Each row is a point. Each copy is the shape, with its points in the same order, turned, moved and blurred by noise. Some copies are also mirrored. Which?

Shape, 8 rows:
[[  3 -19 -34]
 [ -1 -11 -28]
 [-41  -2 102]
 [-32 -18  16]
 [ 44  -6  -2]
 [  8  32  24]
 [ 11  -8 -34]
 [ -1  -9  81]]
Copy 1:
[[-17 -48 -16]
 [-15 -40  -9]
 [ 84   8  75]
 [ 13 -30  36]
 [ 26 -30 -41]
 [ 29  13  -7]
 [-16 -39 -25]
 [ 80  -7  32]]
Copy 1 is: only turned
Copy 2:
[[-27  16  26]
 [-23  17   8]
 [ 72 -31 -75]
 [ -9 -13 -35]
 [ 30  27  41]
 [ 37  48 -24]
 [-24  21  16]
 [ 67 -23 -36]]
Copy 2 is: mirrored
Copy 3:
[[  14  -28  -33]
 [  10  -30  -23]
 [-110    8   35]
 [ -44  -33   -8]
 [  12   21  -17]
 [ -11    3   33]
 [  20  -25  -23]
 [ -74   27   16]]
Copy 3 is: mirrored
Copy 4 (8 x 3):
[[  0  21  41]
 [  8  21  34]
 [ 72 -78 -36]
 [ 42 -22  24]
 [-27   7  -4]
 [ 26   8 -30]
 [ -2  27  31]
 [ 30 -62 -34]]
Copy 4 is: only turned

Shape:
[[ 57 -46 -43  -9]
 [-72 -30   6 -31]
 [-20  11   0  14]
 [ 58  22  10  19]
 [ 38  -9 -48   1]
 [-93   6 -48  17]
 [  9 -33  66  13]
 [  4  20 -25 -22]
 [-26  -2 -28  25]]
Copy 1, 9 rows:
[[-29   6 -36  43]
 [  7  84  38 -42]
 [ 35  12  29  -7]
 [ 11 -58   0  -2]
 [-10   1   2  46]
 [ 60  89  64  16]
 [ 23   3 -38 -68]
 [ -2   6  39  13]
 [ 39  30  25  13]]
Copy 1 is: mirrored
Copy 2 (9 x 4):
[[-17  48 -47  38]
 [-13  54  27 -75]
 [  0  -7  25 -15]
 [ 27 -28 -26  31]
 [ -8  37 -11  45]
 [-47  27  88 -38]
 [  5 -25 -50 -58]
 [ 21  31  14   7]
 [-31   2  32  -9]]
Copy 2 is: only turned
Copy 3, 9 rows:
[[ 25 -89 -25  -4]
 [ -5  16   6  81]
 [ 17  16  -7  -3]
 [  1 -22   1 -70]
 [  5 -55 -39 -20]
 [ 36  38 -50  69]
 [ 17 -19  70 -11]
 [-31 -20 -33 -13]
 [ 28   1 -26  17]]
Copy 3 is: only turned
Copy 4:
[[  1 -12  64  56]
 [ 71  12 -10 -35]
 [ -1 -11 -13 -15]
 [-57  -2 -10  44]
 [ -7 -32  25  43]
 [ 52 -62 -25 -52]
 [-27  61   5 -20]
 [  8 -27 -20  37]
 [ -1 -33   2 -16]]
Copy 4 is: only turned

Shape (8 x 4):
[[ 30 -72 -13  -7]
 [-69  53  57  10]
 [ -2 -27 -24   3]
 [ 41  41  14  -6]
 [  5  59   8  40]
 [-48   4  17  -7]
 [ 34  46 -28  -8]
 [ 25 -67 -17   5]]
Copy 1, 8 rows:
[[ 91  -8 -11 -30]
 [-82 -33   4   6]
 [ 43   3 -22  -1]
 [ -5  47  27 -34]
 [-29  34  39  25]
 [-18 -25 -25  -5]
 [  2  71  -3 -14]
 [ 89  -8  -6 -21]]
Copy 1 is: only turned
Copy 2, 8 rows:
[[ 40  60  36   9]
 [-13 -47 -85 -15]
 [-12  35   6   5]
 [-15 -17  22 -48]
 [-42 -50   9 -11]
 [ -8   0 -52  -7]
 [-43   2  24 -58]
 [ 23  56  29  23]]
Copy 2 is: only turned

Shape:
[[  7  -4  11  32  43 -11]
 [  9  -5 -98  38   9  14]
 [-32  -5  25 -30 -33 -32]
 [ 30 -35  92 -44 -30  39]
 [-44   9  53  52   0   9]
 [ -1 -53 -11 -19 -36  46]
 [ 33 -80  -9 -24 -33   8]
 [ 22 -38  16  22 -13   5]
 [  1 -61   8  11 -32  62]
 [-10   9 -25   5   0 -39]
 [ 13  -4 -30  14 -44  -7]]
Copy 1 (11 x 6):
[[-45 -49 -17 -14  -4  21]
 [-25  19 -89  30   3  54]
 [ -2  23  28 -48  16  -8]
 [ 20 -16 106  -6 -46  24]
 [-49 -37  45  -2  56  18]
 [ -9  43  26  14 -29  60]
 [  9  28  16 -24 -53  77]
 [-10 -18  17 -15  -8  63]
 [-19  24  45  27 -20  80]
 [-12   1 -35 -33  15   5]
 [ 21  18 -22  -3  18  46]]
Copy 1 is: mirrored
Copy 2:
[[ -1  -7   8  25  -7 -54]
 [-42   8  -6 -76  40 -70]
 [ 12 -17  17 -21 -45  45]
 [-26 -70 -46  60 -35  58]
 [ 64 -33 -28   9 -40 -36]
 [-52 -64 -31 -39 -20   5]
 [-62 -86   4 -24   1  19]
 [-11 -52  -6   0   5 -13]
 [-33 -85 -51 -25 -18  -6]
 [ -1  20  27 -28  -4  -7]
 [ -5 -22 -11 -49  26   9]]
Copy 2 is: only turned
